Each point is reached from the start by the listed moves, each made once or not at all, plus a little noise. Is the number of moves made odd or even? Then give how often each move was made.

Moves:
(1): [31.8 20.3]
(2): [-17.0  26.9]
Start: [-12.8  -7.1]
Points:
[ 1.6 42.8] -> even (1, 1)
[19.4 14.1] -> odd (1, 0)
[-12.8  -7.9] -> even (0, 0)

Moves:
(1): [ 34.5 -15.3   1.6  33.9 -22.5   5.0 -29.2]
(2): [-12.4  29.9   1.8  16.6   3.9 -33.3  22.2]
(3): [  2.8  -7.5  23.3 -23.5 -10.9  -2.9   7.5]
(4): [-25.2   6.2   2.4  28.9  -7.4   3.1  -6.4]
Start: [ 1.1  9.7 -1.2  3.9 12.1 -4.5 -5.5]
Points:
[  4.6   0.5  20.6 -18.9   2.9  -2.7  -0.5] -> odd (0, 0, 1, 0)
[-20.4  12.4   6.5  34.8   2.5   0.3  -8.9] -> odd (0, 0, 0, 1)
[ 13.9  -7.3  28.7  44.0 -29.9   0.7 -30.8] -> odd (1, 0, 1, 1)
[ -4.1  29.1   7.0  86.7 -16.3 -29.5 -21.1] -> odd (1, 1, 0, 1)

Moves:
(1): [ 31.3   7.2   3.8 -25.9  -6.9  -0.5]
(2): [  3.2  15.8  -0.4   1.3   0.4 -13.5]
(3): [-2.6 -8.3 34.5 -7.2 10.2 -5.5]
(4): [14.5 -2.9  6.7 25.2  5.9  1.1]
(5): [ -8.2   0.2   7.1 -15.4  34.4   6.2]
(6): [-1.4 18.4 11.4 -8.5  0.6 20.7]
Start: [-2.2 13.2 -1.3 13.4  2.5  3.5]
Points:
[-9.8 13.2  6.0 -2.1 36.8 10.2] -> odd (0, 0, 0, 0, 1, 0)
[ 18.4  12.0  44.7 -35.7  39.9   3.3] -> odd (1, 0, 1, 0, 1, 0)
[ 8.3 20.6 51.1 22.5 18.7 19.7] -> odd (0, 0, 1, 1, 0, 1)
[-9.7 20.2 39.6 -8.5 47.3 -9.8] -> odd (0, 1, 1, 0, 1, 0)
[ 34.0  36.3  27.7 -11.3  36.0  31.2] -> even (1, 0, 0, 1, 1, 1)
[ 0.7  2.8 46.9 16.5 52.4  5.5] -> odd (0, 0, 1, 1, 1, 0)

Moves:
(1): [ 26.8  22.7   9.5 -16.6   4.9  -0.9  -2.0   4.9 -20.9 -14.0]
(2): [-26.6  17.8  13.3 -13.3   5.5 -11.3   1.7  -3.4   2.9  25.6]
(3): [  1.7 -11.0  18.3  -5.5   7.0   7.7  15.0  -7.3 -11.8   7.2]
(4): [ 11.2 -10.5  18.3  19.3  -8.0 -31.5  -7.0  -8.4  -2.6   1.6]
(5): [-5.8  3.4 -9.0 12.4 17.2  1.0 -0.9  3.2 -1.7  0.0]
(6): [ 15.0  14.4   0.6  21.8 -15.0  31.7 -14.6   5.1   1.4  30.7]
(7): [ 14.0   8.4 -13.9   8.7   1.0  -5.1  44.9  -8.4  14.4  -2.4]
(8): [-4.5 -2.8  9.2  8.6 -7.4 -3.2  9.7 26.7 -4.0 -1.3]
(9): [15.0 -2.1  8.8  1.5 -0.1  1.6 -0.5 10.4 18.4  6.8]
Start: [-39.9   5.5   2.3   0.6  13.3   7.3 -16.0 -18.0  -6.4  11.1]
Points:
[-28.3  10.3  40.1  26.3  36.2 -29.9  36.2 -32.4  13.7  46.2] -> even (0, 1, 1, 1, 1, 0, 1, 0, 1)
[ 10.0  37.5  31.8  15.4  -4.8  34.8 -23.7  27.2 -10.6  32.9] -> even (1, 0, 0, 0, 0, 1, 0, 1, 1)
[ -6.5  31.7  32.3  21.1  17.8  44.0  -7.1  13.5 -42.8  34.9] -> odd (1, 0, 1, 0, 1, 1, 0, 1, 0)
[ -1.4  43.5  59.6  22.5  -5.8  -5.9 -28.3  15.6 -11.8  59.2] -> even (1, 1, 0, 1, 0, 1, 0, 1, 1)
[-38.5  37.6  43.5 -33.3  27.8   0.6  -0.2 -24.8 -35.4  27.4] -> odd (1, 1, 1, 0, 0, 0, 0, 0, 0)
[ -3.5  23.0  -3.4  63.3   9.1  -0.6   5.4 -25.5   5.0  39.4] -> even (0, 0, 0, 1, 1, 1, 1, 0, 0)

Moves:
(1): [ 32.1 -15.0  -0.1   1.3   3.3 -15.4  18.7  -8.0   2.5   0.6  31.3  21.1
 -20.5  -5.0  -9.6]
(2): [ -3.7 -10.4 -12.1   6.2   1.3 -12.2  39.5 -13.4  -4.3   7.1  12.5  -4.9
   0.0  32.9  -1.7]
(3): [-17.4   2.7  12.8  23.1  30.0 -17.5  -5.9  -5.7   6.2   9.6   2.6  -6.7
 -20.4  24.6 -12.1]
(4): [-18.9   7.5 -19.9  18.1  -4.7  -0.1   2.5  24.9   0.8   3.5 -16.8   9.9
  11.4  13.1   7.2]
(5): [ -9.6  -3.0   4.0 -12.5  19.9  -7.3  -5.5 -25.4  15.5  10.3  16.7  -4.5
   0.7 -23.5 -16.1]
(6): [  7.4   8.4   7.4  11.8  14.7  14.4 -10.8 -15.9  11.0  14.6   6.4  -6.6
  -4.4  -3.3  -8.1]
(7): [ -9.9  -6.7   1.1  23.8  -3.8  -7.0  31.2  16.9   1.7   2.4 -11.4  -9.8
  -1.9  11.2  -3.3]
(8): [ -0.2  29.5  11.9   6.2  15.5   4.5  -2.3   7.0  -1.1   2.3  -1.5  -3.5
   1.3   2.7 -15.0]
(9): [  6.2   8.9  -3.8  -6.0 -34.1  -5.5   8.4   0.4   4.5   5.0 -10.5  12.0
 -23.7   3.2  -1.6]
(10): [  2.7   1.3   2.5  -4.0   8.2  -0.1   2.6  -0.5  -3.6   4.3 -17.1   7.2
   2.4  -3.8  10.0]
(11): [ -4.8 -17.6   1.9  -4.5 -12.2   4.3  27.4  20.2   9.6  17.1   9.0   4.0
 -13.9  24.6  -4.3]
(12): [-46.1   8.1  13.0   7.9  13.7  34.1 -14.1 -18.7  12.6  -9.4  -7.9  17.7
   2.2  -1.9  -8.1]
Start: [ 27.3  -5.5  -5.4  -6.8   7.5  21.8  -8.1   1.7   2.7  10.1 -28.3   4.5
  16.7 -45.1   8.9]
Points:
[ 46.7  15.4 -16.3  33.5  44.7  12.4  42.4  -4.6   7.1  43.2 -13.1  28.4
   6.2  -8.6  -7.5] -> even (1, 1, 0, 1, 0, 1, 0, 1, 0, 1, 0, 0)
[-36.4   7.5  31.1  56.3  71.0  45.3  -4.5 -21.5  30.5  30.5 -55.9   6.5
  -5.8 -17.5 -13.6] -> odd (0, 0, 1, 0, 0, 1, 1, 0, 0, 1, 0, 1)
[-10.6 -22.3 -18.4  51.5 -14.5  34.8  94.9   8.0  41.2  52.0 -14.6  46.6
 -34.1  28.7 -20.9] -> even (1, 1, 0, 1, 0, 1, 1, 0, 1, 0, 1, 1)
[-42.4  -2.9  17.1  65.9  62.8  32.6  33.0 -35.9  29.2  34.5 -25.0  -6.3
  -7.4  18.0 -24.4] -> odd (0, 1, 1, 0, 0, 1, 1, 0, 0, 0, 0, 1)

Moves:
(1): [ -2.6   2.6   0.7   6.3   1.5  -1.7   4.0  -6.5  -7.2 -20.2  11.1  -6.7
   5.7   8.9  -7.7   2.2  -5.4]
(2): [ 10.2   2.2 -12.1 -21.6  10.1  10.7   7.9   3.6  -1.7   2.3  -2.7   3.6
  -6.1  12.2  10.8   0.5 -19.2]
(3): [  6.5 -24.3 -12.8  -1.7 -12.7  -6.7   0.7  -7.1   4.9   6.5   1.0   2.8
  -1.8   3.4   1.0   2.6  -9.0]
(4): [ -3.3  -0.2  -1.3   1.4  -6.1   2.6  -4.2  -1.3 -10.4  -4.6  12.3  -2.4
  -2.4   8.9  11.6  -9.5   3.1]
(5): [  9.2 -16.8  21.2  -5.4   9.2  -3.7 -18.0   2.9 -13.9  -5.8  15.0  -8.5
  -6.3   6.6   1.4  13.1   3.8]
(6): [ -8.3  -5.2 -12.8  -3.4  -1.3   4.7   1.9  -8.5  -0.6 -15.5   9.3   4.1
   2.2  -4.5   0.3   2.1  16.0]
(7): [  7.3   3.1   4.2   2.4  -1.2   7.7  15.4  23.3  11.1  -3.3  14.4 -10.3
 -28.1  13.5   5.7  12.1   2.3]
(8): [ -1.2  -3.5  10.1 -16.2   0.8 -16.4 -12.7  13.5  17.2   2.4 -11.4   9.2
  10.1  -8.4   2.6  14.7  -4.7]
(9): [-19.6   5.3  -1.2   1.0   2.2 -10.4   8.4 -10.4  -3.6  22.4   8.3   8.7
  -9.0   2.5   1.4   0.5   4.0]
(10): [  8.9  -1.7  -6.0 -12.6   8.0   1.9  -4.8   5.6   5.9   1.9  -9.1  -0.6
  -9.3  12.8 -15.3  -3.7  -2.5]
(11): [  9.5  -4.3  -2.6   1.2   6.5 -31.5  -1.0  11.4   0.2   3.9  17.2  13.3
  -6.0  -5.4 -15.9  -1.9   2.1]
(12): [ -6.0  14.4  26.6 -12.8  14.0   0.3  23.3  16.4  -1.8   7.2  21.4  27.5
  24.5  12.7   0.5 -10.9  -6.3]
(13): [ 12.2  17.8   1.6 -17.1  -9.1  -2.6  14.3   0.5  13.1  -2.9  -5.6  -8.0
  30.4 -21.7  -9.8  15.6   6.4]
(14): [ -0.2 -24.9  -3.6  -2.8  -2.8 -22.3  21.6  10.8 -19.7 -10.3  -1.9  -7.6
  12.4  -0.6   5.3  -7.7  -5.2]
Start: [ -0.2   0.3   5.5  -8.4   2.7   1.8   3.3  10.3  -2.8  -1.7   3.7   5.6
  -7.4   3.2   0.9 -12.7   3.0]
Points:
[ 36.3 -27.3  20.4 -77.5  26.2 -55.9  71.8  66.3 -10.0  20.1  61.9  26.4
  -6.3  38.9 -12.9   6.5 -21.6] -> even (0, 1, 1, 0, 1, 0, 1, 0, 1, 1, 1, 1, 1, 1)
[ 11.6   3.5   8.5 -87.1  22.5 -25.4  59.6  47.0   3.9 -35.1  12.1  27.4
  62.1  13.3 -14.1  -2.0 -18.6] -> even (1, 1, 0, 0, 0, 1, 0, 1, 0, 1, 0, 1, 1, 1)
[ 21.5 -56.3  31.9 -60.5  21.9 -67.5  23.8  52.2 -35.0 -18.6  63.4  37.2
  21.4  42.6   9.4  -9.7 -40.2] -> odd (1, 1, 1, 1, 1, 0, 0, 1, 0, 0, 1, 1, 0, 1)
[ 29.6 -47.4 -18.3 -46.1  18.3 -21.1  -7.6  12.0 -24.3 -32.8  59.2  11.7
 -31.8  47.5 -11.5  -7.3 -10.2] -> even (1, 1, 1, 1, 1, 1, 0, 0, 0, 1, 1, 0, 0, 0)
[ 26.8 -10.6 -37.1 -63.3  -9.8  13.7  19.1   3.4   8.7 -14.3  10.9   6.0
   6.2  15.1  -1.5  -4.2  -1.4] -> even (0, 1, 1, 1, 0, 1, 0, 0, 0, 1, 0, 0, 1, 0)
[ 16.3 -33.2   9.2 -55.2  14.7 -14.1  -0.8  33.2  -0.2   0.4  44.3   2.9
 -53.3  63.7  12.8  20.2 -23.2] -> odd (1, 1, 1, 1, 1, 0, 1, 1, 1, 1, 0, 0, 0, 0)
[  7.6   2.5  31.6 -52.3  53.6 -31.5  23.1  32.5 -26.0  11.0  65.1  42.3
 -14.6  52.8 -26.6 -10.0 -21.6] -> odd (1, 1, 0, 0, 1, 0, 0, 0, 1, 1, 1, 1, 0, 0)

Moves:
(1): [ 21.5   1.2   0.3  -1.4   2.3  -1.1 -12.5  -9.4  21.5  -5.1 -28.7   5.8
  -1.6   5.2   1.8  -4.0  11.3  -0.3 -22.4  16.3 -15.1]
(2): [  6.1  10.0   4.7  -0.2  13.1   2.0   5.7  10.4  -5.6   8.5   9.8  -0.2
  13.5  17.2  -1.5  -5.4  -6.2  -7.0  11.5   3.5 -12.2]
(3): [-15.9  -3.7  17.9   6.5   9.0  -0.2  10.3 -13.3  -4.5  -3.4 -27.6  24.8
   9.0  18.1  18.4  15.1 -18.4  18.3  -7.0 -23.0  -3.6]
(4): [  9.5  13.6  -9.1  24.9   4.8  18.4   8.7  10.6 -25.5  12.0   1.9  12.6
   0.1   0.2  -2.9   3.9  -3.8   8.6  14.4  -9.7  -9.5]
(5): [ -5.5   4.8  -5.6  -6.4  28.0 -15.3 -11.3  -4.7 -24.6 -16.1   9.1  10.3
 -12.3 -11.7  20.6   8.1 -19.2  -8.6 -12.0 -35.6   8.8]
(6): [-12.4   6.1  10.2 -30.8 -17.6  28.5  -3.5   6.5   2.3  -2.0  -3.8   7.9
  -2.9   4.5  16.3   9.1  20.1 -15.0   1.8   1.5  -4.1]
(7): [ -6.8  -4.4  -5.2   7.5   9.9  -6.5  26.8  -7.9  -3.3 -27.3 -21.3   7.6
  -4.7 -16.3 -10.8  19.2  13.1  -9.4 -18.7  11.5   9.7]
(8): [  3.5   3.6  -2.4 -20.1  -8.4  -9.5   1.4  21.1   4.0  -0.9   6.5  -5.1
   5.8  -4.9  12.1   6.2 -12.3  -4.6  12.0  -9.3   8.4]
(9): [ -0.1  -8.9  -3.4  10.4  15.3  17.8 -11.7  -4.1  13.2  -4.2  -3.3   0.8
  -3.9   6.1  -0.4  12.1  -1.5  15.9   8.7  -8.3 -10.1]
(10): [ 13.1 -27.0  19.5   5.1  -2.9   1.2   6.8   5.1  -3.7  28.5   2.0   4.3
   2.9   1.8  -2.6  -5.3  -7.0   3.9  -2.4   0.0 -11.8]
(11): [ 10.2   4.8  23.5  -7.0  -8.3  10.1 -10.9  -9.6 -11.3   2.7  33.9  -8.3
   8.1  -7.2  21.3  -0.5  -7.5  14.8  -2.5  -0.7  14.0]
(12): [ -8.9 -16.1 -22.0 -17.4   8.8  -2.7   8.1   9.6  16.4  12.4  -6.5  22.6
  13.6 -13.6   3.9 -16.1 -11.1  -8.6   1.4   9.1   2.8]
(13): [ -9.0 -18.5 -12.0  18.1   1.3   0.3 -10.6  16.3  -3.5  -5.4  -4.5  -2.2
  13.3 -14.5   0.3  -1.8  -5.2  -3.7   9.9   4.0 -10.4]
(14): [  1.8 -21.0 -10.3  -9.0 -12.1  -1.2  18.9 -20.9  -4.5 -11.2   6.1   7.8
  -7.9  15.5  -7.3  -6.9  -5.0   1.5  12.3  -4.7  15.5]
(15): [ -0.1  -3.9 -15.0  27.3  17.2 -13.0  15.5 -13.0  -7.2  10.8  -1.5  -5.8
   8.3  -0.7  21.6  -7.6 -16.4 -16.7  -6.9   4.9  13.2]
(16): [  1.2   2.7  -2.7  -7.0  18.6   1.6 -17.2 -20.5  11.1   6.0 -11.4  12.5
  -2.8  -7.5   2.1   9.7 -13.3  -6.7  15.6   0.1   7.3]
(17): [ -5.5  -0.6  12.9  17.1  14.8  -4.2  -3.4   8.9   1.3  -5.0 -14.4  14.5
   8.6   5.8  11.2  12.4  37.8   0.0  -4.3 -11.9   1.7]
(18): [ -3.3  -5.7 -11.1  -9.2   4.3   8.2   3.4  19.7 -20.8  -3.8  -2.8  -5.7
  12.3  17.0  -7.4  10.9  -0.7   2.3  -1.1 -16.7  12.1]
(19): [ -2.0  12.9  -4.4  -4.3  -1.6   2.6  -0.5 -16.1  -6.4 -13.5 -11.5 -24.2
 -14.6  -5.2 -18.2  -4.2   9.4  13.3  27.5  -5.9  -8.4]
(20): [-10.4 -11.4  -9.8 -14.8  -5.5   3.0 -14.6  12.9  -8.5   6.7   8.9   3.1
 -15.5  -4.5   5.4  24.1   7.4  15.8  15.6  13.4  -6.7]
Start: [  9.9 -18.4  -3.5  15.8  -5.5 -13.3  10.1  10.4  12.0 -19.1   9.5  -6.8
 -21.5   8.0 -27.2 -21.5  -1.5 -23.1   1.9  14.2  -5.3]
Points:
[ 25.8 -36.5   7.5 -30.0  48.5  26.9 -24.3  15.9 -15.9 -51.5 -16.0  -4.2
  -8.2  -8.4   5.5  33.9 -20.4 -28.0  29.2 -26.5 -18.4] -> odd (1, 1, 0, 0, 1, 1, 1, 1, 1, 1, 1, 0, 1, 0, 0, 1, 0, 1, 1, 0)
[ -4.2 -62.4 -53.8  -4.2  51.6   3.5 -21.3  53.6  -0.9  14.3  38.4   3.6
  31.7  -4.2  29.9   9.2 -70.0 -22.6  66.3  14.1  11.8] -> even (0, 1, 0, 0, 0, 0, 0, 1, 1, 0, 1, 1, 1, 0, 1, 1, 0, 1, 0, 1)
[ 11.3 -15.0  -5.2 -37.5  46.1  30.8  -1.1  -8.1  22.4 -11.8 -38.6  20.5
  28.1  35.6  43.2   4.8 -44.6 -18.4  38.8 -14.3  -1.8] -> even (1, 1, 1, 0, 0, 1, 0, 1, 1, 0, 1, 1, 0, 0, 1, 1, 0, 1, 1, 0)
[-23.7  -7.6 -29.5  64.8  93.8  23.0  21.2 -28.1 -42.5 -52.4 -54.4  36.9
 -17.1  -2.3  17.4  36.7 -44.1 -31.9  44.9 -43.3 -24.2] -> odd (0, 1, 1, 1, 1, 1, 1, 0, 1, 0, 0, 0, 1, 0, 1, 1, 0, 0, 1, 0)
[ 39.6 -28.2 -43.2  41.7  14.5  -7.4  29.5  -1.7 -17.7   3.5   6.0  17.9
 -23.7  41.9 -10.2 -17.4 -14.6 -19.9  27.1  38.0 -16.7] -> even (1, 1, 0, 1, 0, 0, 0, 0, 0, 0, 0, 0, 0, 1, 1, 0, 0, 0, 0, 1)
[-26.6 -49.2  -6.2  57.5  61.6  28.4  34.6  28.3 -65.6  -4.8 -65.7  43.6
   6.1  22.7   5.3  59.9  14.3 -18.2  59.4 -13.0 -29.9] -> odd (0, 1, 1, 1, 0, 1, 1, 0, 0, 1, 0, 0, 1, 0, 1, 1, 1, 1, 1, 1)
[-15.8 -70.9 -24.5  30.1  17.5  44.6  69.3  -9.9 -57.2 -26.8 -43.1  26.0
 -38.9  45.5 -15.2  49.7  -6.2  13.9  46.5 -21.8  -9.0] -> odd (0, 0, 1, 1, 0, 1, 1, 0, 1, 1, 0, 0, 0, 1, 1, 0, 0, 1, 1, 1)
[ 22.8 -77.4   0.2  82.7  35.4  30.3  44.2  12.1 -61.7  14.8  24.2  19.8
  38.5  61.4  13.9  -5.7 -75.9  14.1  40.4 -35.7  -7.8] -> even (0, 1, 1, 1, 0, 0, 0, 0, 1, 1, 1, 0, 1, 1, 1, 0, 0, 1, 0, 0)

Moves:
(1): [ 3.4  1.5 -0.9  2.2 -4.3  1.6 -2.4 -2.9  7.7 -1.3 -5.6 -5.7  6.0  1.8
 10.6 -4.1  5.4 -3.2  4.9  8.5  2.1  4.2 -8.6 -0.7  0.0]
(2): [ 7.7 -3.9 -0.9  4.4 -2.4  5.6 12.5  2.2  4.3 -4.9  7.6 -1.1  2.0 -0.3
 15.1 -1.0 12.4  5.0 -4.9 -4.7  0.2 -7.0  0.6  5.1  4.1]
(3): [ 3.1 -1.4  0.0  8.9 -1.4 -1.5 -0.8  5.0 -1.0 -2.6 -0.4 -7.8  0.2 -1.2
  5.3 -1.7 -5.1  0.3 10.0  8.4 11.2 -3.9  1.8  6.7 -1.0]
(4): [  8.3   7.5  12.4   5.7   5.0  -0.9   9.8  -9.5  -1.2  21.1 -14.6   2.8
  -4.3  -0.7  15.7 -10.0  10.0  14.9   0.2 -11.8  -3.1 -11.7 -11.9   6.7
   9.9]
(5): [  0.6   9.5  11.7  -2.9   0.6   4.8 -12.6  -3.2   2.1  11.5   6.3   2.6
  -2.6   0.7   7.1  10.9   1.5   2.0  -0.6  -1.8   1.0   4.2   1.0   1.6
   5.7]
(6): [ 8.4  4.0 -5.0 -1.1  1.7  6.3 -1.8 -0.8  8.6  5.0 -3.7 -1.0  0.9  4.7
 -2.5 -3.3 -1.2 -0.2  1.6 -4.8  0.1  3.1  3.8 -8.4 -3.3]
(7): [  1.9  -1.1  -5.0   5.2   4.3   0.3  14.7   5.9 -10.9  -2.0  10.7  -2.2
   1.6  -1.4   0.1  -9.1  11.9  -4.4 -13.1 -10.3 -12.7  -7.3   0.3   5.9
  -3.3]
(8): [ 1.2 10.7  0.0 -0.8 -4.5 -6.2  7.6 -2.0 -2.4  4.8 -0.9  1.3  1.2  0.4
  5.7 -5.4  5.2 11.5  4.9 -2.1  5.5  1.4  9.3 -5.6 -5.4]
(9): [ 2.9 -5.9 -6.8 -1.5  5.7 23.9  4.5  3.1 -7.2 11.9 -5.1 -2.1  0.7 10.3
  6.9  0.6 -8.4  9.5  3.5 -0.5  5.2 -5.7  3.2 -5.5  7.0]
(10): [  2.7   1.1   4.6  -0.9   4.2   6.8  -1.5   4.9 -11.4  -9.6   2.2   6.0
  -1.7  -1.0  -2.7  -0.4  -4.3  12.9   0.1   8.3   5.6  -9.6   8.8   1.2
  11.2]
(11): [  0.7   2.7  -5.3   1.6   8.5   2.1  -5.4   0.4  -6.3  -9.1  -5.3 -11.2
   6.9  -1.3  12.6   6.0  -0.3   3.4  -9.4  -3.1  -1.5   8.0  -0.1   4.4
  10.0]
(12): [-12.4   6.9   1.4  -3.3   3.6  -3.0  -6.7  -7.8   0.5  -0.1   3.1  -0.2
  -6.1 -10.8   2.2  -3.7  -0.8  -3.5  -6.5   2.7   5.8  -3.1   2.4   0.2
   7.1]
(13): [-4.1  9.0 13.6 -2.0  0.9 -5.6 -2.0 -2.3 -2.4 -6.4 -0.1 -6.4  1.8  8.8
 -3.2  2.4  2.5 -0.7 -4.1  7.1  6.3  1.3 -1.2 -0.8  4.0]
(14): [ -5.9   8.7  -6.9  -8.9  -9.6  14.8  -4.0   9.2  -0.8  12.4   9.8   7.6
  -6.2  -8.8  -3.1  -4.6  -2.3  -8.5  -5.1  -7.0 -11.3   4.3  -2.9   7.0
   3.7]
(15): [  2.4  -5.1   2.7  -5.0  -9.4   2.2   2.1  -2.3  -0.2  -4.9   9.5 -10.3
  -3.4  -1.1 -18.3  -8.0   4.0  -2.0  -2.1  -1.2  -4.6 -12.7  -2.5  -5.4
 -13.4]
(16): [ 4.0 -7.3  4.4 -5.4 -7.6 -2.7 -0.5  9.1  0.3  5.9  1.2  2.4 -5.5  3.2
 11.7 -6.4  8.5  2.5  1.9 -0.7 -8.1 10.4  8.1  0.1  3.4]
(17): [  0.0  -2.9   6.9  -8.4   4.3   1.8  -7.0  -6.0  -3.6 -14.3   3.1  -0.7
   6.3  -2.8   3.8  -2.5  -4.7   1.6   1.9   5.3  -0.5  -0.7   0.6   6.2
   5.1]
(18): [  2.0  -2.3   1.5  -2.3   4.8   5.4   1.0  -1.2  -0.2   3.4   7.2  -7.3
   5.9 -10.1   0.3  -5.8 -10.5  -2.0   1.6   5.6   0.3  12.3   3.7  -7.9
   9.9]
(19): [  5.8  -1.4   7.1  -2.6 -15.6   9.6  -3.3  -2.8 -10.6   5.7  -0.8   4.6
  -2.5   2.8  -9.5  -2.2  -3.0  17.0  -5.3   3.8  13.3 -10.5   9.8   1.3
  -6.9]
(20): [ 2.7 -1.9  6.2  6.0  2.9  3.9  2.9  5.3  8.9  7.6 -2.3 -0.9 -2.8  0.0
 -3.7 -4.5  1.8  8.6 -2.2  4.1  1.3  0.0  1.0  0.9 -0.5]
(21): [  2.5   3.6  13.5  -7.8   7.7   5.4   1.8 -10.8 -11.4 -11.1  -8.8   0.7
   0.9  -8.0   9.5  -1.7   1.2   2.6  -4.3  -3.1  -1.3  -8.8   1.9   2.6
   0.9]
(22): [ 0.4  1.6 -4.4  4.8  1.0  3.0  6.5  3.4 -3.2 -7.4  3.5  0.2  6.4 -5.6
  2.2 -6.0  7.0 -1.9  1.0 -7.8 -0.6 -2.3 -4.0  2.1  2.3]
(23): [-14.4   5.4  -0.3  10.7  -7.2 -11.9   2.1 -13.2   7.3   0.6  -5.3   2.9
  -5.7 -10.5  -2.0  -7.3  13.2  -2.1   1.2   2.8  -1.0  -9.6   0.7   8.1
   5.0]
(24): [ -5.0  -0.5   9.2  10.3 -12.1  -8.7  -5.6  -6.2   0.6   5.2  -6.8   0.5
   2.3   4.1   0.5   2.5  -9.5  11.4   0.0   5.5  10.4 -12.3   0.5  -1.2
  -2.9]
Start: [ -7.6  -0.7   5.3  -7.4   5.4 -10.3  -5.6  -3.0  -3.5   2.9  -5.8   4.0
 -10.9   1.2   2.7   3.4  -1.7  -7.1   9.5  -0.7  -4.0  -7.7  -7.4  -8.4
  -9.1]
Points:
[ -4.0  23.5  51.0  13.3  -9.2  39.7  12.7 -26.5 -44.9  -5.7 -11.4 -19.3
  -9.8 -24.9  45.6 -53.4  29.3  53.9 -24.4   5.4  21.2 -94.9  -5.3  36.1
  33.7] -> odd (1, 1, 1, 1, 0, 0, 1, 0, 1, 1, 1, 1, 1, 1, 1, 0, 1, 0, 1, 1, 1, 1, 1, 1)
[ 26.4  -9.5  17.5   9.0 -10.5  23.8  13.9  10.3 -22.4  17.2  -7.2 -14.5
   1.2  20.9  47.5 -22.6   6.4  59.5  -0.5  -1.5  21.0 -32.4  32.5   0.7
  -3.9] -> even (0, 1, 1, 0, 0, 1, 1, 1, 1, 0, 1, 0, 0, 0, 0, 1, 1, 0, 1, 1, 0, 0, 0, 1)
[-10.8  30.8  54.5 -11.5  18.9  16.0 -16.6 -22.3 -41.4  15.9   6.6   5.6
 -14.5 -38.2  41.0 -22.6 -14.7  20.8  -5.8   0.4   1.1 -45.7  -2.2  21.2
  36.8] -> odd (0, 0, 1, 1, 1, 0, 1, 0, 0, 1, 0, 1, 0, 1, 0, 0, 1, 1, 0, 0, 1, 0, 0, 1)
[-45.0  49.3  30.1  -4.4  -9.2 -18.9 -32.3 -29.9  -5.7  26.0   1.2  -6.0
 -12.8 -26.4  22.8  -1.0  -1.4   4.2  -8.5   6.9  11.4  -1.8   7.4  -1.2
  28.0] -> odd (0, 0, 0, 0, 1, 0, 0, 1, 0, 0, 1, 1, 1, 1, 0, 0, 0, 1, 0, 0, 0, 0, 1, 1)
[  0.2   3.9  17.7   2.9 -16.5  31.0   7.8 -15.7 -18.2  31.2 -12.0  10.4
 -18.5 -12.2  33.4 -26.1  11.7  31.9   9.2  -4.4  10.4 -52.5  -4.6  27.4
  18.2] -> even (0, 1, 1, 1, 0, 0, 0, 0, 1, 0, 0, 0, 0, 1, 0, 0, 1, 0, 1, 0, 0, 0, 1, 0)
